Each row is a point. Two turns around zero, p and q, are shown by what they do to some points. Where does a point land after both, in the order given? Backwards means that the second turn is done in reverse. Each puzzle has new turns, and all numbers are rounded.
(in the rows, 128 means zero)

Turn p:
[108 117 135] -> [109 122 141]
[143 123  88] -> [137 106  92]
[ 40 109 113] -> [ 39 110 133]
[144 162 177] -> [151 178 156]
[149 155 108] -> [146 143  96]
[184 101 148] -> [186 108 150]
Turn q:
[127 110 146] -> [142 130 149]
[202 167 133] -> [154  63  82]
[118 136 137] -> [136 141 123]
[ 97  58 111] -> [ 94 144 197]
[ 97 169 112] -> [113 161  89]
Where do these land?
p, then q: [204 134 133] -> [137  53 115]
q, then p: [ 66 152 111] -> [100 177  89]
q, then p: [138 122 152] -> [153 124 136]
p, then q: [135  65 146] -> [162 119 184]
p, then q backwards: [126 129  81] -> [149 165 108]
q, then p backwards: [ 99 166 144] -> [145 174 117]

Turn p:
[134  98 145 157  80 146] -> [164  84 131 165 119 121]
[109  99  88 115 152 118] -> [110 158 125 135 149  84]
[134 225 102 107 104 114] -> [ 87 166 112 127  62 188]
[135 126 159 158 114 116] -> [152 102 156 123 115 135]
[109 109 132 101 140 120] -> [114 124 114 109 138 100]
[151 116 106 109 150 177] -> [134 147  91 144 175 141]
[145 108 128 121 141 119] -> [147 139 124 115 140 114]
[109 143 164 155 142 114] -> [118 104 169 106 126 140]
Turn q:
[ 83 108 116 122 138 142] -> [127 128 141 125 147 177]
[133 144 102 115 147  67] -> [ 95 176 131 135 158  98]
[143 148 153 101 100 191] -> [150 105  89  96  74 145]
[ 97  76 146 117 119 134] -> [121 109 175 111 122 163]
[121 161 158 118 108 130] -> [145 153 121 127  88 129]
[130  97 112 150 183 117] -> [137 115 148 126 192 118]
[169 160 117 163 122 116] -> [133 124 100 162 127  81]
[149 131 120 139 106 126] -> [116 115 118 143 114 111]
Where do these land?
p, then q: [137 128 182  89 139 157] -> [ 95 106 116  83 163 150]
q, then p: [167  99  70 113 135 100] -> [ 74 133 154 107 144  79]
p, then q: [116 121 156 123  84 123] -> [ 92  98 153 134 118 128]
p, then q: [115  95 102 138 140 136] -> [144 149 143 145 152 107]
q, then p: [155 121 134 143 121  97] -> [130 121 156 108 106 111]
p, then q backwards: [ 93 167 124 161 127 174] -> [ 90  91  84 146  98 123]
q, then p: [115 166 127 129 150 109] -> [119 157 141 123 118 163]

Turn p:
[ 90 117 183 145  85 104 177 163 165] -> [ 95  84 197 107 107 122 181 134 101]
[ 67 120 168 163 121 148 156 129 138] -> [ 64 103 161 156 122 147 158 126 119]
[106 127 139 111  78 154 119 111 148] -> [114 110 117 129  74 148 133 150 111]
[ 92  94 147 173  91 158 156 173 115] -> [ 76  73 135 155 136  96 169 150 109]
[197 196 144 105 173 165 147 156 100] -> [173 146 143 149 180 121  56 117  61]
[120 164  69 114 134  99  82 113  98] -> [124 159  81  81 146 141  86 144 163]
[106 102 161 138 135 164 134 186 181] -> [133  45 152 154 134 148 158 112 113]
[152 142  65 128 172  83  93  54 134] -> [163 205 108 114 132 153 101 129 208]
[171 126 130 140 133 103  74  95 107] -> [143 154 114 124 104  93  83 106 170]
[191 139  48 106 148  75  99  93 121] -> [199 193  94  88 142 116 101 145 182]
[102  85 135 141  98 154 173 120 141] -> [107 117 134 161 107 127 189 151 113]
[143 124 147  73 169 129 128 143  88] -> [145 148 101 118 153 123 121  72  86]
Turn q:
[ 97 153 150 132  68 121 143 140  80] -> [127 131 181 149 115 140  69 157 104]
[131 149 166  99 100 166 145 138 102] -> [132 121 199 116 122 118 112 135 144]
[142 128 135 139  86 158 165 139 149] -> [128 156 165 116  80 127 137 116 118]
[207 152  81 137 173  78 103  77 130] -> [195 121  52  71 165 161 153 138 118]
[ 59 145 171 147 135 149 150 142 152] -> [ 82 150 166 165 140  78 139 134  99]
[105  83  83 151 164 143 100  70 102] -> [ 88  91  77 108 163 150 112  73 106]
[175 143  35  63 113 132 133 112 150] -> [139 181  90  53 121 170 115 124 193]
[103 109 191 128 142  84  98 113 206] -> [159 142  91 183 135  38 142 110 123]
[130 112 150 164 161 121  80 191 127] -> [133  97 124 202 138 148 177 131 136]
[131 106 117 121 137 128 162 157  81] -> [ 97  90 136 117 101 152 124 159 137]
Where do these land?
p, then q: [142 131 131 124 119  86 201 115 107] -> [141 123 161 117 143 105 126 204 121]
p, then q backwards: [132 146 111 157 163 197  99 128 123] -> [ 87 115 121 127 119  88  70 144  96]
p, then q backwards: [111 118 132 113  88  41 162 122 148] -> [176 155 126 112 142 179 196 129 152]
q, then p: [175 149 128  80  85  79 146 118 150] -> [196 105 131  84 112 111  86 150 115]
q, then p: [114 148 140 201 139 204  87 112 144] -> [ 79 207 152 188 136 133 122  98 110]
q, then p backwards: [117 132 127 132  96 139 138 197 110] -> [111 143 141 162 117 148 144  81 168]
q, then p backwards: [130 108  96  72 102  92 173  99 126] -> [139 159 106 118  82 101  66 108 105]
q, then p: [117 114 182 131 147 192  75  96 100] -> [121 173 147 171 101 125 156  55 163]
q, then p: [ 99 166 105  81 121  56 149 125 120] -> [152  69 108  78 173 138  89 129 144]
p, then q: [123 117 158 144 194 187 108 151 168] -> [122  87 115 120 127 127 162  51  76]
p, then q backwards: [113  86 114 152 150 196  81 108 152] -> [123  68 117 128 133  95  70 181 120]
q, then p backwards: [163 121 112 149 131  68 117 166  89] -> [122 130  85 109 106 187 117 127 176]

Turn p:
[139 126 102 121 134 128 145 124 135 145 131] -> [122 141 129 119 149 122 145 107 125 124 134]
[120 129 145  78 133 106 148 131 113 103 110] -> [132 101 143  93 131 104  84 119 118 132 131]
[111 144 167 159 132 133 134 111 160 135 145] -> [128 159 132 116  89 145 134 154 160 119 131]
[142 119 179 127 147 148 126 133  95  89 121] -> [151  75 169 137 106 136 112 144 139 120 128]
[129 119 116 104 108 137 110 139 130 141 152] -> [138 118  85 133 138 128 129 113 130 119 135]
[122 126 135 102 122 152 110 113 150 158 108] -> [110 132 109 122 128 155 111  99 143 108 106]
[115 114 128 100 121 122 120 119 132 136 132] -> [124 121 106 116 132 126 112 111 140 137 127]
[136 108  86 135 113 123 152 102 131 140 104] -> [ 82 135 133 125 147 108 156 105 122 141 118]
[140 162 153 142 134 110 107 118 129 127 144] -> [164 150 132 132  93 129 127 134 125 131 115]
[125 117 108 154 142 109 122 146 122  83 134] -> [133 129 146 163 137 106 122 153 120 154 153]
[161 134 118 135 101 121 152 143 138 108 120] -> [119 128 136 136 130  84 141 137 111 100 126]
[147 131 134 163 152 121 136 136 126 132 116] -> [138 142 163 137 137 132 146 147 129 128 114]
[105 107 112 143 119 137 107 145 111 153 132] -> [121 118  97 141 151 155 142 142 125 147 123]
[ 99 157 110 129 136 145 124 130 120 143 142] -> [129 143 113 120 125 163 132 125 104 133 150]
Turn q:
[139 159 130 145 144 137 118 140 144 100 143] -> [127 121 110 140 160 105 115 130 143 112 106]
[109 131 126  98 142 124 159 119 153 124 116] -> [145 121 105  84 124 127 145 130 114 124 127]
[143 133 110 126 100 112 120 117 106 153 152] -> [ 97 150 133 144 111 124 129  97 131 146 141]
[103 116 123 115  91 104 104 107 116 144 123] -> [104 135 153 122 104 159 126  99 103 135 122]
[139 130 150 143 146 131 126 138 152 136 137] -> [120 112 132 119 152 119 123 143 150 120 139]
[135 103 128 150  99 109 142 132 109 116 119] -> [132 130 143 148  97 149 147 126 152 129 116]
[155 116 125 138 130 153 114 161 139 108 142] -> [138 115 114 151 135 124  92 143 158 137 125]
[118 105  92 141 115 101 111 116 103 150 121] -> [ 96 128 142 153  99 145 146 126 104 153 126]
[106 110 130 114 131 117 130 104 102 132 138] -> [133 117 141 132 108 132 142 105 101 124 145]
[119 141 147  82 158 120 141 116 128 130  90] -> [158 133 144  79 126 103 138 139  96 127 125]
[150 144 135 149 139 173 128 127 149 116 127] -> [148 134 112 138 177 128 118 142 148 131 130]
[120 149 140 135 140 156 142 159 134 126 127] -> [139 140 109 127 142 121 114 155 136  98 135]
Where do these land?
p, then q: [133 127 123 129 116 142  31 112 118 143 158] -> [110 160 110 174 164 168 157 146 143 185 125]
p, then q backwards: [144 120 127 153 116 127 134 109 130 116 141] -> [143 124 121 140 135 104 146 128 108 131 130]
q, then p: [142 116 127 139 126 143 124 150 116 141 109] -> [144 138 116 137 131 138 131 153 124 106 123]
q, then p backwards: [139 138 142 139 175 119 141 109 136 120 123] -> [157 103 122 132 120 115 157 148 109 130 139]
p, then q: [132 119 138 117 145  99 109 136 120 127 137] -> [113 128 144 123 138 113 123 141 138 157 132]
p, then q: [143 118 114 114 113 141 136 133 151 133 107] -> [136 106 126 129 133 129 144 125 105 115 103]
p, then q: [ 81 187 128 125 121  76 147 130 121 145 143] -> [114 190 125 122  96  86  91 110 103 138 137]
p, then q backwards: [119 116 120 115 120 134 139 124 110 133 105] -> [118 127 124 127 135 112 107 116 151 132 135]
p, then q: [104 108 130 123 125 139 143 135 158 139 114] -> [126 108 105 114 137 131 110 135 102 112 117]
p, then q: [118 128 110 127 124 131 144 146 131  96 125] -> [112 108 133 146 114 117 121 119 125 104 134]
p, then q: [140 135 128 129 139 139 149 119 119 144 151] -> [150 132 114 115 127 118 137 109 143 131 142]
q, then p: [143 125 149 126 116 145 139 133 126  97 123] -> [132 141 143 150 123 113 127 114 138 104 113]

Turn p:
[ 61 223 107 114 115 126 134 111 104 128 135 123 156 141] -> [ 79 157  89 191 115 141  80 146  99 110 142  94  84 136]
[ 97 136 142 121 104 104 135 145 134 125  58 143 158 106] -> [ 83  91 106 106 101 145  91 138 136  85 115 131 145 137]
[155 131 139 146 120 142 150 124 178 118 115 114 151 126] -> [149 130 132 121 117 136 110 133 139 114 168 141 170 103]
[121 168 134 134 155 135 136 139 135 117 146 140  38 130] -> [132 150 111 155 167 145 136  92 181 154 105  91 109  96]
[116 102 123 121 122 103 149 139 120  96 139 106  92 129] -> [139  80 122 145 159 129 146 138 150 140 126 132 111 125]
[140 102 101 145 203 114 137 116 109 191 114 115 127 105] -> [ 74 137 188  92 122 116 151 143 121 188 123 109 140 113]
[145  98  94 153 126 111  93 143 119 161 139 127 159 136] -> [142 122 176 119  87 123 134 135  90 144 105 147 120 130]
[112  95 146 148 112 207 127 138 137 112 120 113 137 122] -> [151 109  91 113 120 124 162  91  89 111 157 114 164 112]
[ 85 110 117  86 113 107  87  63 158 107 144 128 126 109] -> [144 105 117 104 147 122  76 107 122 150 164 124  82 188]
[150 113 130  82 111 117 130 122 107 135  95 126 104 187] -> [130 128  94 142 143 127 131 151 138 160  86 165 159 168]
[125 101 145 148 142 105 148 143 112 150 146 148 133 130] -> [124 122 170 124 132 137 161 144 132 114 111 109 133 141]
[152 108 114 134 111 132 142 109 105 119 118 128 121 131] -> [125 122 121 131 116 126 159 129 140 141 139 159 130 141]
[149 102 133 128 194 185  82 146 111 103 129 147 137 110] -> [118 153 139  81 165 105 158  70  82 123 117 148 132  96]
[155 150 124 135 106 167 153 148 126 141 149 138 134 118] -> [149 165 109 128 104 135 157 144 130 110 137 123 128  99]
[146 225 143 148 105  99 118 100 119 147 145 124 143 153] -> [120 191 136 199  92 108  82 140 153 110 129 122 118 137]
[128 108 138 146 122  99 146 147 189 110 146 147 153 112] -> [164 104 168 106 134 163 106 139 142  89 150 127 132 116]
[140 104 147  86 115 122 107 145 113 117 137 108 105 130] -> [155 109 105 118 155  91 135 137 133 134  98 139 121 138]
Turn q:
[106 114 143 183 126  98  91 130 130 160 144 148 144 120] -> [ 60 143  95 134 142 126 134 138 119 126 137  95 106 114]
[134 162 101  98 113 116 140 132 144 114 155 108 136 150] -> [153 129 144 125 138 149 103  94 101 136 125 142 118 162]
[119 176 150 120 113 128 171 116 139 114 117 108 104 119] -> [165 168 137 147 127 134 100 112 129 117 144 163 143 110]
[144 159 132 153 108 184 148 135 158 143 134 120 143 130] -> [126 134 121 165 111 153  94 143 142 173 144 145 150 143]
[121  95 154 146  92 118  78 174  79 141 102 145 152 109] -> [ 79 152  96 112  76  96 157 138 124 121  87  86 140 130]
[157 118 139  93 129 122 165  84 147 140 141 111 129 148] -> [162  93 154 139 111 131 116 108 118 133 164 145  97 111]
[130  80 139 141 153  91  97 176 147 131 106 147 132 107] -> [ 89 141 144  87 131 114 152 130 163 124 127  66 124 121]
[166 115  95 102 159 102 144 110  91 106 151 149 127  86] -> [178 109 115  90 159  99 151 124 130 154 100 130  89 109]
[101 156 160 122 107 173 106 137 149 148 138 163 114 142] -> [103 139 108 170 116 109 107 138 155 109 149 147 138 176]
[109 107 102 124 151 107  95 152  94 169  89 122 128 104] -> [ 93 127 136 127 129 132 176 118 151 111  67 108 122 108]
[131 142 130  99 151 151 134  96 127  89 149  78 126 122] -> [177  96 126 111 133 154  84 134 126 106 119 151 130 117]
[132 117 153 177 145 123  96 174  96 154 124 154 121 163] -> [ 58 134 143 137 133  79 128 159 115 134 110 101 146 128]
[125  95  74  87 138 125 205  86 130  84 167  95 101 123] -> [228 110 161 106 152 170 149 151  99 124 143 155  87 124]
[142 148 107 129 103 144 126  87 159 105 109 113  95 149] -> [168 110 123 161 144 148 126 107 114 119 159 128 170 133]
[103 137 141 144 132 137 123 130 130 123  94 158 167 148] -> [ 81 132 117 109 118 125 142 124 134 132 145 158 159 134]
Where do these land?
q, then p: [126 151 125 149 145 131 162 116 104 127 182  96 119 136] -> [107 146 134 110 124 108 152  88 131 124  73 128 118 109]
q, then p backwards: [102 101 143 155  93 128 149 145  95 128 131 141 121 155] -> [138 133 118 126 127 146 143 126  90 161 142 120 180 136]
q, then p backwards: [101 121  83  87 122 178 143 142 149 123 120 132 150 127] -> [143  84 116 131  91 102 148 105 128 131 118 175 114 153]
q, then p: [108 119 104 142 105 113 110 104 110 125  86 144  86 112] -> [ 94 123 141 145 132 144 143 153 137 116 179 150 127  93]
p, then q: [124 120 139 149  98 102 125 133 137  96 129 182  80 116] -> [163  93 135 142 134 140 130 136 150 126 193 122 161 131]
p, then q: [159 116  92  88 115 102 149 130 131 140 152  99 129 149] -> [101 149 162 145 128  93 132 132 152 163 108 100 121 148]
q, then p: [188 115 159 143 129 174 109 107  97 107 110 123  93 115] -> [143  87 177  98  84 107 118 160 123 116 122 168 123 105]
q, then p: [156 152  97 146 170  99 139 129 129 101 137  74 152 124] -> [ 96 155 112  67 135  78 130 110 109 146 120 121 142 135]
p, then q: [158 162 111 116 107 121 127 161 128 125 132 160 169  78] -> [179 170 105 118 136 104 127 113 148 107 120 118 153 170]
q, then p: [129 109 124 148 128 148 126 107 156 156 176  78 146 166] -> [156 108 117 128 120 103 182  80  91 135 104 102 130 127]
p, then q: [150 119 133 139 167 143  95 110 146 153  98 170 107 144] -> [110  99 108 148 105 130 119  85 146 117 142 183 130 119]
p, then q: [134 161 135  87 121 147 121 137 153 139 103 129 148 150] -> [111 117 105 116 141 134 133  99 131 141  83 130 151 156]
p, then q: [ 90 135 165 149 175 114 139 147 121 136 105  78 110  92] -> [114 139 130  89 118 184 127 134 138  81 123 104  96  84]
q, then p backwards: [ 82 101 132 128 111 115 169  91 136 139 107 143 184 122] -> [151 119  69 145 116 165 159 115 109 107 115 158 144  94]
p, then q: [113 138 176  96 135 106  55 161 128 126 153 170 126 133] -> [144  91 143 109 145  99 128  82 128  88 122 126 197  93]

Turn p:
[126 152 119 105 120 116 113 119 137 141  96 169 112 116] -> [115 110 124 163 153 120 141 127 144 121 123 158  93 121]
[148 113 114  86 129 126 109 129 127 130 146 155 103 135] -> [162 104  99 136 152 122 146 154 130 124 132 142 122 139]
[118 108 121 130 117 134 120 115 136 145 144 121 142 116] -> [133 133 124 110 120 128 114 134 153 144 143 128 121 138]
[114 141 123 136 135 207 127 124 125  98 121 110 114 121] -> [151 127 142 148 119 172 144  95 154 123 150  98 159 100]
[130 146 137 140 113 114 185 126 158 136 113 225 116 121] -> [127 183 160 172 163 102 175 115 114 136 124 176  87 150]
[108 125 128 151 124 130 133 143 110 132 134 110 105 122] -> [119 125 148 113 125 121 141 136 130 146 127 110 145 105]
[155 112 179 108 125 126 119 119 136 138 111 134 109 115] -> [135 121 133 149 134 108 132 144 148  98 105  99 110 158]
[117 126 118 149 146 128 119 126 116 118 141 113 133 125] -> [118 136 118 118 129 131 115 128 123 139 140 115 150 111]
[112 129 133  93 142 108 120 128 134 141 138 114 122 168] -> [140 114 109  99 141 149 122 144 112 122  98 128 104 120]
[120 115 131 151 118 131 132 165 112 136 129 108 172 120] -> [101 126 157 100 112 137 108 127 126 138 135 135 161 152]
[141 142 129 124 109 138 120 118 110 128 147 106 127 128] -> [145 101 128 124 117 120 117 112 123 140 136 110 130 128]
[115 118 118 127 121 112 116 120 118  81 131 112 177 122] -> [104 128 108  94 122 130 106 103 118 100 167 133 141 134]
[128 144 110 152 123 110 142 145 161 106 137 126 143 116] -> [127 156 135 119 119 107 115 106 122 121 127 164 146 112]
[143 132 144 143 152 139 123 130 117 141 147 122 133 125] -> [133 134 126 138 135 130 108 130 123 146 118 105 149 139]
[140 122 135 150 123 112 129 121 136 135  80 125 123 167] -> [109 135 146 149 100 137 122 156 102 105 119 128 100 117]
[136 121 110 103 151 117 141 122 114 142 131  99 118 133] -> [127 114  90 117 109 135 141 137 122 142 104 120 131 127]
Turn q:
[124 120 108 125 215 118 132 159 121 123 146 193 147 151] -> [141 162 107 113 167 127  76 119  45 142 135 101 107 116]
[116 113 112 147 109 138 111 121 117 144 111 112 122 121] -> [129 115 142 133 111 134 129 117 142 116 106 145 107 147]
[145 114 146 132 114 125 122 148 153 106 114 122 136 136] -> [127 140 142 135 105 117 136 144 117 141 145 147 150 138]
[145 131 109 118 124 189 131 133 136 126 149 147 119 115] -> [153 144  80 113 119 133 124 110 130 101 116 136 155 137]
[116 135 103 163 109 118 103 121 152 147 127 111 114 137] -> [106  99 129 124  99 130 108 140 140 135 100 155 113 128]
[129 130 104 155 138 130 114 113 116 128 127 157 119 105] -> [132 127 122 113 112 133 109  97 121 110 127 133 100 108]
[ 64 131 133 118 114 110 126 111 157 127 130 183 146 121] -> [101 127 136  60 130 147 165 134  94 137 113 119 112 110]
[136 140 165 132 115 135 171 135 124 132 128  95 115 111] -> [134 125 121 161 144 136 161 118 162 151 139 141 150 118]
[143 120 154 115 116 156 114 128 125 144 121 112 136 143] -> [133 150 123 152 122 127 146 153 141 111 119 130 133 149]
[130 127 147 123 151 120 113 109 130 133 128  98 122 109] -> [144 129 143 135 137 149 120 150 155 127 143 132 115 117]
[131 130 107 114 158 118 144 160 120 124 133 113 145 120] -> [152 121 141 139 150 133 102 118 112 145 124 110 150 130]
[138 126 128 130 116 111 139 118 121  96 127 116 171 179] -> [ 79 121 153 148 141 112 125 142 103 109 145 120 157 143]
[145 122 157 119 118 114 115 134 116 141 149 117 124 114] -> [142 123 122 150 111 139 143 145 142 135 146 105 120 128]
[119 160 129 122 115 129 117 122 118 117 115 149 119 131] -> [127 123 127 113 127  98 144 128 126 111 119 125 123 104]
[116 115 132 122 119 125 125 121 120 119 132 115 101 134] -> [131 110 125 122 135 119 137 133 143 129 142 136 115 146]
[150 134 116 111 118 114 169 114 123 141 111 108 112 119] -> [118 132 136 134 140 116 124 102 176 147 129 113 143 130]
Where do these land?
q, then p: [135 131 154 132 116 102 122 114 135 131 115 122 112 122] -> [142 142 148 114 135 106 135 128 145 137 109 136 124 127]
p, then q: [134 133 137 156 103 131 123 104 146 147 156 107 124 110] -> [122 121 133 133  92 128 124 163 161 144 129 114 120 115]
q, then p: [149 135 127 115 131 153 132 146 118 119  99 130 156 128] -> [105 130 131 142 124 118 104  98  99 115 128 120 128 134]
p, then q: [138 105 141 134 141 140 125 142 101 139 113 152 122 107] -> [112 122 127 151 149 141 127 137  99 151 115 146 136 134]
q, then p backwards: [129 131 100 150 130 103 112 110 141 123 132 109 119 128] -> [122 137 121 132 107 121  96 133 130 147 114 108 148 128]
q, then p: [111 121 120 130 116 103 125 103 166 183 131 119 122 127] -> [136 116 160 126 124 161 141 142 174 122 104 143 109 111]
p, then q: [127 139 122 152 117 139  94 122 151 135 141 116 101 146] -> [163 134 129 141  85 141 125 133 139 135 143 128 126 113]
p, then q: [137 147 101 113 167 123 148  97 138  99 151 151 166 161] -> [127 117 100 123 139 107  91  94 133  66 109 111 115 113]
q, then p: [124 131 111 119  97 113  95 131 137 137 148 124 121 112] -> [143 109 142 108  99 125 140 145 144 106 134 138 124 142]
p, then q: [109 129 154 134 141 139 142 182  91 130 104 128 138 104] -> [112 149 155 135 176 156 163 146 103 128 116 143 133 138]
q, then p backwards: [112  91 146 126 120 146 137 146  99 115 107 122 140 126] -> [143 130 143 116 110 147 163 138 123 116 128 168 132 134]
q, then p: [148 129 119  92 177 112 142 110 153 110 161 122 139 161] -> [128 104 104 102 158 159  81 132 134 137 115 135 172 118]
p, then q: [135 126 106 117 127 154 165 163 124  89 116 147 124 124] -> [ 92 148 116 135 149 140 147  93 109 110 143 119 157 116]
q, then p backwards: [116 139 137 113 133 157 135 130  87 121 108 125 115 114] -> [129 142 146 102 118 136 135 127 149 104 140 151 101 118]
p, then q: [139 132 114 133 106  99 136 119 135 148 152 129 123 163] -> [146 128 117 139 110  97 132 116 141 137 130  95 100 132]
q, then p backwards: [104 130 160 132 126 135 114 132 126 120 114 144 127 116] -> [116 122 116 122 114 122 151 130 135 120 126 143 104 150]
